Each row is a point. Each copy is the shape, with its points in the same order, turned, moved and blurred by noise. Some copies are also mirrored. Which?
In the rows, zero is written as 128.

Shape (7 x 3):
[[143 165 147]
 [141 113 116]
 [133  92 103]
 [143 130 133]
 [125 110 127]
 [101  96 106]
 [ 85  93 210]]
Copy 1:
[[132 126  93]
 [146 122 150]
 [146 117 174]
 [145 123 127]
 [146 106 148]
 [127  92 177]
 [182  29 105]]
Copy 1 is: mirrored
Copy 2, 7 rows:
[[124 165 107]
 [140 114 143]
 [146 103 161]
 [128 129 131]
 [125 124 154]
 [144 124 189]
 [ 42 145 182]]
Copy 2 is: mirrored
Copy 3, 7 rows:
[[158  94 131]
 [108 116 116]
 [ 86 134 114]
 [131 105 118]
 [114 130 110]
 [ 97 163 123]
 [179 176  62]]
Copy 3 is: mirrored
Copy 4 (7 x 3):
[[ 94 124  92]
 [130 102 134]
 [140  92 158]
 [125 109 117]
 [137 118 140]
 [132 115 177]
 [172 198 121]]
Copy 4 is: only turned

Shape (10 x 4):
[[139  80 117 104]
 [ 84 159 172 155]
 [111 152  98  91]
 [ 98 156  95 175]
 [161 132 137 122]
 [ 96 132 166 137]
 [138 145  95 109]
 [171 163 126 129]
 [109 156 126 176]
 [101  88 163 111]]
Copy 1 (10 x 4):
[[179  78 131 136]
 [113 134 211 108]
 [154 123 130  76]
 [ 84  98 149  80]
 [151 133 134 139]
 [137 120 201 119]
 [152 117 108  96]
 [139 159 116 126]
 [ 85 123 159 109]
 [175  87 189 140]]
Copy 1 is: only turned
Copy 2 (10 x 4):
[[144 124  94  70]
 [122 119 195 132]
 [ 96 162 118 118]
 [158 158 143 159]
 [119  97 107 130]
 [127 120 178 112]
 [110 145  97 128]
 [105 100 103 153]
 [147 130 159 155]
 [132 109 147  60]]
Copy 2 is: mirrored
Copy 3 (10 x 4):
[[148  98 114  56]
 [132  90 145 169]
 [168 157 102 118]
 [ 95 118  74 155]
 [125 135 145  85]
 [141  90 150 143]
 [137 152  99  96]
 [ 99 165 135 100]
 [ 91 109 112 152]
 [168  74 137  98]]
Copy 3 is: mirrored

Shape (9 x 4):
[[137 108 103  92]
 [ 86  91 108 175]
 [112  98 106 173]
 [120  62 141 170]
 [142 127 113  52]
 [118 123 131 133]
 [152 144  98 137]
 [140 152 129  87]
 [139 117 123 173]]
Copy 1 (9 x 4):
[[167 151  77 138]
 [107  88  96  96]
 [107  96  99 117]
 [ 75 134  96 103]
 [201 178  83 143]
 [142 133 121 120]
 [158 115 119 165]
 [192 156 124 138]
 [113 111 128 139]]
Copy 1 is: mirrored
Copy 2 (9 x 4):
[[140  93 113 169]
 [163 148  80  98]
 [149 128  92  94]
 [116 140  56 107]
 [132  89 137 208]
 [130 134 120 137]
 [131  92 145 120]
 [121 112 156 176]
 [118 121 113  93]]
Copy 2 is: mirrored
Copy 3:
[[167 139 116 127]
 [ 87 103  72 117]
 [ 94 123  76 116]
 [ 87 139  64 157]
 [199 127 150 140]
 [124 118 124 139]
 [122 155 135  94]
 [157 127 162 138]
 [ 91 150 110 119]]
Copy 3 is: only turned
